Rows are points. Any point is a mix of the corners, with weights that add up to 1. It lies inside the corners' shape when no weight is negative. Say inside or outside, and name the corners with a negative weight.

Corners:
(1): [-3.0 -5.1  0.0]
(2): [ 6.2  4.0 -0.4]
(3): [-2.3  4.4 -1.2]
(4): [-3.8 -0.6  1.8]
Points:
[-0.8  3.6  0.1] => outside (1)
[ 3.0  5.1 -0.4] => outside (1)
[ 1.8  3.5 -1.1] => outside (4)
[-0.5  0.9  0.9] => inside

Corners:
(1): [-4.5  5.2  1.3  2.9  4.5  3.1]
(2): [-1.3  5.7  1.1 -5.4 -1.2 -6.4]
(3): [-4.0 -1.5 -0.1  4.3  0.6 -0.3]
(4): [ 0.6  1.5  1.4 -3.0  2.0  3.4]
(5): [-0.6 -2.7 -3.5 -4.7  2.6 -4.3]
(6): [ 2.3 -1.1 -3.1  4.8  2.7  2.4]
(7): [-5.3  3.2 -2.8 -4.7 -3.4 -7.0]
Points:
[-2.7  0.5 -1.8 -1.4 -0.8 -5.4] => outside (1, 4)
[-0.2  1.9 -1.3 -3.6  0.1 -3.3] => outside (1, 3)
[-3.4  2.1 -0.8 -6.1 -2.3 -7.4] => outside (1, 6)
[-0.5  0.7 -2.0 -0.5  2.2 -0.6] => outside (3)
[-0.3  0.3 -0.3  0.5  2.5  1.2] => outside (7)
[-2.6  0.8 -1.0  2.1  1.2 -1.1] => outside (4)
[-3.6  3.7  0.6  2.0  3.5  1.8] => inside
[-1.0 -1.8 -1.3  1.2  3.0  0.8] => outside (2, 7)
[-0.7  0.0 -2.2 -1.8  0.5 -2.7] => outside (1)

Corners:
(1): [-2.5 -3.7 -4.9  0.1 -2.4 -2.0  7.2 -1.6  1.7]
(2): [ 0.2 -2.2  0.3 -2.2 -0.8  0.6 -2.8 -0.1 -3.4]
(3): [-2.3 -2.4  1.8 -3.7 -3.7 -1.7  0.9  1.4 -1.1]
(4): [ -0.5  -1.7 -13.6  10.8   3.1  -7.4  -4.3  -0.4  -4.6]
(5): [ 1.0  0.2  1.3 -2.0 -1.6 -0.7  5.3  0.0  0.7]
(6): [-2.5 -2.0  0.9  0.8  0.1 -2.1 -0.9 -1.7 -3.0]
(7): [ 0.4 -3.3  3.3 -3.7 -7.7  0.3 -1.5  1.6  0.2]
(8): [-0.2 -0.2 -0.2 -0.7  0.5 -0.5 -2.8  1.6  0.0]
(9): [ 0.0  8.5  0.2  1.5  2.2 -3.4 -5.2 -3.7 -3.6]
(10): [ 0.2 -1.4  0.2 -1.4 -0.8 -4.6 -3.5 -2.2 -2.6]
Points:
[ 0.0  0.9  0.7 -0.6 -1.1 -1.1 -2.0  0.3 -1.3] => outside (1, 10)
[-1.0 -1.4  1.9 -2.3 -2.0 -1.0  0.5 -1.1 -1.6] => outside (4, 8)
[-0.5 -2.7  2.9 -3.4 -3.6  0.0  1.6  0.6  0.1] => outside (4, 9)
[-0.4  1.1 -0.3 -0.2 -1.0 -1.9 -1.6 -0.9 -1.4] => inside

Corners:
(1): [ 0.2 -2.0 -3.0 -3.4 -0.4 -0.4 -2.5  2.3 -1.2 -1.1 -6.3 -1.0 -0.2 -0.3]
(2): [-1.1 -6.6 -2.4  5.4 -1.8 -0.9 -1.8 -2.3 -1.8 -3.4  0.4 -0.7  1.1  2.7]
(3): [ 0.3 -5.9  4.6  5.4  1.2  1.2 -1.7 -0.9  6.1 -1.2  2.1  0.0 -1.3  2.9]
(4): [ -3.5  -0.6  -4.3  -0.6  -4.7  -2.8  -2.2   3.2   0.9   3.1   4.3   3.8
 -15.2  -0.9]
(5): [ 0.6  0.7 -3.1 -1.3  5.0 -1.4  3.7  6.7 -3.2 -0.3 -0.6 -2.6 -1.4  0.8]
(6): [-2.9 -3.0  3.9 -2.5  3.6 -2.1  1.7  2.0 -1.7 -1.8 -2.1  3.2  2.7  0.4]
(7): [-2.9  2.8 -1.9 -7.2  7.1  0.0 -1.5  0.8 -0.9 -2.7  1.2 -2.9  3.7  1.4]
(8): [-2.2 -5.5  2.7  4.3  2.9  1.9  4.5 -4.4  1.9  0.8 -1.6  0.5 -2.4  1.0]
(9): [ 1.5  2.1  5.9  5.4  3.2 -2.4 -0.1 -4.2 -0.6 -2.6  2.0 -2.8 -0.6 -0.6]
(10): [-1.7  0.4 -2.2  3.9  0.9 -2.4  1.4 -1.4  3.7 -1.5  2.0  1.4  1.4 -3.4]
(11): [ 1.9 -3.2 -3.4 -3.4 -2.3  0.7 -0.6 -1.2 -2.2 -4.7  0.7 -4.5  2.2 -2.5]
(12): [ 6.5 -0.5 -3.1  5.2 -2.1  2.6  3.2 -0.9 -0.8 -4.4  3.4  0.3  0.7  3.1]
(13): [ 5.1  0.2 -0.8 -4.2  1.7  5.1 -1.5 -3.2 -3.9  5.8 -0.8 -2.6  3.1 -4.3]
(14): [-4.4  2.4 -0.8 -6.0 -1.0 -2.0  0.8  3.0 -0.9 22.3 -3.4 -3.3 -3.9 -0.8]
(15): [-5.0 -2.3  3.5  3.6 -3.0  2.9 -1.7 -0.4  0.8  0.9  3.3  1.0 -0.3 -1.2]
Points:
[-0.8 -0.5 -1.9 -0.2 -0.5 -0.4 -1.1  1.1  0.1  0.5  2.1 -0.7 -3.3 -0.1] => outside (6, 8)
[ 0.8 -0.2 -2.2 -0.3  0.4 -0.2 -0.2  0.2 -1.3 -3.2  1.4 -0.6  0.3 -0.8] => outside (3, 8, 14)
[-0.6 -1.5  0.8 -0.1  2.2  0.2  0.5 -0.7 -0.4  0.1 -0.4 -1.1  1.6  0.1] => outside (4)
[-1.1 -0.9 -0.5 -1.2  2.2 -0.3  0.4  1.1 -1.0  0.4  0.0 -1.6 -0.8 -0.5] => outside (12)
[-0.9 -3.7  0.3  2.4 -1.9  1.0 -0.3 -1.4  1.9  2.2  0.4  0.7 -1.3 -0.5] => outside (5, 7, 9)
[-1.7 -2.7  0.4  1.2  1.7  0.4  1.0 -1.4  0.3 -0.1  0.0 -0.3 -0.7  0.5] => inside
[-0.9 -2.9  1.4  5.0 -1.2  0.6  0.2 -2.9  1.7 -1.6  2.9  1.3 -1.0 -1.4] => outside (1, 5, 7, 14)
[-0.1 -1.1 -0.5 -0.8  1.8 -0.5  0.7  0.7 -0.4  0.8 -0.5 -1.0 -0.4  0.5] => outside (15)

Corners:
(1): [ -2.4   3.9  -1.2  -0.7  -1.1   0.1   0.4   0.8  -2.5   5.6  -2.0  -1.8
   5.6   2.8   6.2  -0.4 -14.3   3.2  -1.9  -1.4]
(2): [-2.2  3.7  1.2 -1.7 -4.2  1.7  0.1  3.8 -1.4  2.0  2.3 -1.3  2.4  1.8
 -0.1 -1.5  2.1 -2.7  0.4 -0.6]
(3): [-3.4 -4.5 -3.0  4.4  0.4 -0.6 -2.5 -4.3 -5.1 -3.2 -2.8 -0.4  5.0  3.4
  0.1  0.4 -0.3  0.9  0.6 -1.7]
(4): [-4.9  0.1 -3.1 -2.4  1.4  2.6  2.3  1.4 -4.1 -2.8 -0.2 -4.7  2.9 -4.9
 -0.9  0.8  1.7 -3.8 -0.3  1.4]
(5): [-4.5 -2.8 -3.9  1.3  4.3  1.4 -2.3 -2.6 -1.7 -3.5 -0.4 -1.4 -0.5  1.5
  5.0  2.2  2.3 -0.3 -3.7  2.5]
(6): [ -2.9  -3.5  -1.8   0.0  -0.4  -2.8  -0.8 -11.1   4.3   0.9  -2.2   2.1
   1.7   3.3  -2.1  -2.6   2.2  -1.9   5.8   2.2]
(7): [-3.7 -2.8  2.4 -2.1  0.6  1.8 -3.0  1.9 -1.5 -2.5 -1.0 -5.3 -0.7 -0.3
  0.1  2.4 -2.1 -2.6  4.7  0.3]
(8): [-0.6 -0.2  0.7 -0.9  0.1  0.4  1.1 -3.6 -0.9 -1.7 -0.6  4.6 -6.3 -1.7
  3.4 -1.5  2.5 -4.2 -0.4  1.1]
(9): [-3.1 -2.9 -2.2 -1.9  3.7  2.1  1.9  0.6 -1.3 -5.0 -2.9 -1.7  3.6  3.2
 -1.3 -3.3  0.8 -0.3 -1.2  2.1]
(10): [-5.0 -1.0 -2.5 -1.7 -4.2  3.7  0.0  1.9  1.1 -1.3 -1.6 -3.7 -5.7 -0.1
 -1.9  0.9  0.8 -0.1  0.2 -0.1]
(11): [ -0.7  -1.4  -0.3  -1.5   2.1  -0.3   2.2   2.4  -0.3  -2.9   4.6   0.5
   1.4   1.8   0.7  -2.7   2.1 -14.6   1.4  -1.1]
(12): [-1.8  0.9 -3.4 -0.8  1.8  0.9  1.1  3.0 -6.1  0.1 -0.4 -3.4  4.2  2.7
 -0.7  1.8 -1.1  0.5  2.1  2.0]
(13): [-3.4 -0.6 -4.3  0.9  4.1 -3.6  2.1  1.5 -0.8 -1.7  0.8 -3.0  2.8  4.7
  3.7 -0.2  1.6 -0.3 -3.8 -4.9]
(14): [ 3.1  0.0  5.8 -2.2 -5.8 -6.3  6.7 -0.2 -1.7  9.4 10.7 -4.9  2.9  2.3
 -2.8 -0.3 -5.3 -1.0  0.0 -2.3]
(15): [-3.7  1.1 -2.2 -2.7  1.9 -3.3 -2.1 -3.2  6.8 -0.9 -2.3 25.7 -0.5  3.4
  0.0 -4.4  3.5 -1.6 -3.1  3.2]
(16): [-5.6  0.7 -4.0 -1.0  3.3 -2.4  0.9 -3.2 -8.0 -1.7  2.1 -6.1  3.1  5.2
 -1.6  0.3  1.8 -0.6 -3.3 -3.5]
(17): [ -2.0  -2.1   0.8  -0.1  -6.6 -11.4  -2.7  -2.9   0.2  -1.0  -1.9  -0.2
  -3.1   1.3   1.9   2.3   1.1  -1.4  -1.9   2.1]
(18): [ 1.6  2.5  7.4  5.2 -0.1 -5.2  1.2  0.7 -1.0 -2.6  0.9 -0.2 -1.8  2.8
  0.5 -2.5 -1.5 -7.1  2.8  1.4]
(19): [-3.2  0.9  0.2  0.3 -0.7  0.6 -3.6  2.4 -0.9  6.5 -3.6 -4.9  0.3  1.4
  0.6  2.6  1.6  0.3 -3.2  0.7]
(20): [-2.4 -0.3 -3.0  1.3  1.2 -4.0 -2.6 -0.5 -3.8  2.3  3.1 -3.9  3.4  0.8
 -1.5 -2.8  1.5 -0.4  0.2 -0.4]
(21): [ 2.7 -0.9 -2.3 -1.3  2.4  1.4  0.4 -2.3  0.3 -2.5 -1.1 -4.5 -0.1  3.4
  0.1  0.0  1.5  1.4 -1.6 -1.3]
Points:
[-1.9  0.3 -0.7  0.0  0.1 -1.2 -0.1 -0.5 -1.6  0.3  0.1 -1.6  1.7  2.1
  0.7 -0.9 -1.3 -1.1  0.0 -0.1] => inside
[-2.1 -1.4 -0.5  0.2 -1.2  0.0 -1.1 -0.6 -1.4  0.7 -1.9 -6.2  2.4  1.1
 -0.2  0.7 -1.9  1.6  1.1  1.7] => outside (8, 11, 13, 15, 16)
[-3.5 -0.8 -2.1 -0.3  1.1 -0.3 -0.7 -0.9 -1.9 -1.8 -1.1 -1.2  0.9  2.2
  0.4 -0.3  0.9 -1.6 -0.4 -0.1] => outside (14)
[-2.9 -0.1  0.1 -0.5 -2.4 -2.1  0.1 -1.1 -0.8  0.6 -0.1  0.9  0.2  1.6
  0.2  0.0 -0.5 -3.0  0.9 -0.4] => outside (5, 9, 20, 21)
[-0.9  0.4  0.6 -1.1 -1.6 -3.5  0.4 -1.8  2.2  2.9 -0.5  3.2 -1.4  0.6
  0.7 -0.5 -1.2 -0.5  0.4  0.9] => outside (2, 3, 5, 9, 11, 16)
[-1.6 -0.1 -0.3 -0.9 -0.3 -1.7  1.5 -0.8 -2.3  1.1  2.1 -2.5  1.5  2.0
 -0.1 -0.2 -0.9 -1.3 -0.8 -0.8] => inside
[-1.8 -0.3 -1.0 -1.7 -0.1 -1.1  0.7 -0.2 -0.1  0.6 -0.3  0.3 -0.1  0.4
  1.5 -0.7 -1.1 -2.0 -0.4  0.3] => outside (2, 3, 5, 16, 18)
[-2.5 -0.7 -0.6 -1.3 -0.6 -1.4  0.7  0.0 -0.5 -1.3 -0.3  0.1  1.4  2.3
 -1.3 -0.8  1.7 -2.2 -0.1  0.2] => outside (1, 5, 8, 20)

Corners:
(1): [-1.2  2.5  3.9 -3.6  2.1 -0.2  7.8 -3.2  3.8  1.8 -1.4 -4.8 -2.0 -4.2
 -1.6 -2.5  2.7 -0.8  0.5  0.7]
(2): [-3.9  1.5 -1.3  1.1  1.8  1.2 -2.5  1.5 -2.2  0.6 -1.4 -2.0  7.8 -2.3
  2.7  2.9 -2.8  2.0 -0.2 -3.0]
(3): [-2.4  1.1 -2.9  0.2 -0.2  1.6 -0.2 -0.9  1.4  1.6 -1.2 -4.4 -0.9 -4.1
 -0.7 -5.3  4.5 -4.6 -5.9 -0.2]
(4): [-2.5 -3.8  2.3  1.4  0.5 -2.1 -2.0  2.2 -2.3  1.0 -0.1 -3.0  1.4 -1.4
  1.6  1.4 -1.7  1.2 -1.3  4.3]
(5): [-1.8  8.9  2.4 -0.9  2.8 -2.4 -2.8 -5.0 -0.4  0.7  0.4  7.5  1.2 -0.7
 -5.8 -6.4 -0.7  4.0  1.2  5.2]
(6): [ -1.5   1.6 -13.9   1.6  -0.1  -0.5  -2.5  -0.6  -2.4   0.5  -0.5  -4.3
   4.4  -0.2   1.8   0.3   2.0   0.5  -2.5   2.4]
(7): [-3.5  2.3  0.6  1.5 -2.4 -0.5 -3.4 -4.6  5.6 -1.6  4.0 -4.3  5.6  9.0
 -2.4 -1.6  2.1 -0.4 -4.4  4.3]
(8): [ 7.3 -2.5  0.1  1.5 -1.1  2.7 -0.5  1.7  2.4 -4.3  0.6 -3.1 -0.4 -1.9
 -4.3  1.2  2.1  0.0 -4.6  2.0]
(9): [-1.1  3.1 -5.8  3.9 -7.1  3.1  7.2 -0.8  0.0  3.4 -3.1  5.2 -3.1  0.5
  3.2  2.6  5.8 -2.7 -2.4  1.2]
(10): [ 1.4 -3.7  1.9 -0.1  3.6 -0.4 -1.6 -7.4 -3.1  4.0 -1.6  5.8 -0.4 -2.9
  2.6  2.8 -1.9  1.1  0.1 -1.0]
(11): [ 2.2 -4.9 -1.3  1.6 -2.4  1.9 -2.5  1.4  0.2 -2.6  4.2  0.6  1.3 -2.0
  3.4  3.5  3.5  4.7  1.7 -7.0]
(12): [-0.8  1.0 -2.3 -1.5  2.6  0.7  5.2  0.3 -0.2  3.9 -3.8 -4.3  6.4 -1.0
  1.9 -5.0  3.4 -5.0  1.9 -0.2]
(13): [ -5.1   0.1   3.6   1.1   1.8  -3.0  -3.7  -5.6   5.2 -10.2   2.0   1.6
   0.7   0.8  -2.1   3.6  -2.5   3.5   0.2   3.8]
(14): [-3.1  3.5  2.8  2.7  0.1  0.2 -3.3  2.1  3.1  3.4 -1.3  3.7 -1.5 -0.6
 -1.7  2.2 -0.1  2.7  2.7  4.7]
(15): [-3.4  2.2  3.3 -2.5  1.6  0.3  2.8 -0.9  2.1 -2.5  3.9 -5.6 -1.3  0.2
 -7.5  1.2 -1.5 -0.4 -3.7  3.3]
(16): [-2.3 -4.6  1.5  0.8 -3.0 -0.3 -2.8  1.0  5.8 -1.0  7.2 -0.6  1.8  0.0
  2.1  0.9 -0.9 -1.8 -4.4  1.0]
(17): [-0.5  4.0  4.0  4.3 -1.8  0.9 -2.4  2.0  1.5 -7.7  4.2  0.9 -4.6 -3.0
 -1.9  5.4  2.5 -2.0  0.7  5.5]
(18): [ 1.3  0.8 -1.4 -0.5 -0.8 -7.2 -3.0 -1.9 -1.8  2.8  0.3 -3.0  2.4  4.1
 -0.1  2.9 -2.6  1.7 -2.8  2.4]
(19): [ 7.4 -3.4  2.0 -5.0  2.8  3.1  1.7 -5.4 -0.1 -0.6  0.0 -3.9 -3.8 -0.4
  0.5 -2.0 -2.8 -4.3 -3.8 -0.6]
(20): [-2.8 -0.9  2.6 -6.5  0.1 -0.7  1.8  0.0 -2.4  2.8 -1.5 -4.3  0.2 -2.0
  1.5  1.9 -0.3 -0.3 -2.7 -1.0]
(21): [ 4.6 -1.3 -2.8  4.4 -8.8  1.0 -2.8  0.7  1.0  0.2 -1.4 -3.7  2.7 -1.2
 -4.1  1.1  3.3  1.7  1.8  3.9]
Points:
[-0.8  0.6  0.5 -0.2  0.2 -1.0 -0.7 -1.7  1.4 -0.1  1.2 -1.2  0.6  0.7
 -0.9  0.0  0.5 -0.1 -2.1  2.1] => outside (2, 21)
[-0.9  2.7 -0.4  2.2 -2.1 -1.6 -2.1 -0.3  0.3  1.0  0.3  0.8  1.5  0.8
 -0.8  2.4  0.4  2.0 -1.0  3.9] => outside (3, 11, 12, 13, 15, 19)
[ 0.0 -1.0 -0.2 -0.4 -0.1  0.3 -0.5 -1.6  0.8  0.4  0.6 -1.5  1.2 -0.5
  0.2  0.2  0.3  0.3 -1.8  0.1] => outside (17)
[ 0.8 -0.3 -0.1  0.3 -0.5  0.1  0.0 -0.3  0.7 -0.6  0.6 -1.6 -0.7 -1.7
 -1.3  0.6  0.9 -0.5 -1.8  2.3] => outside (2, 7)
[-1.0  1.9 -0.2 -0.7  2.3 -1.8 -2.2 -0.2 -1.5 -1.6 -0.3 -1.7  0.8 -1.5
 -1.1  0.7 -1.1  1.1 -0.9  2.1] => outside (1, 7, 9, 10, 16, 21)
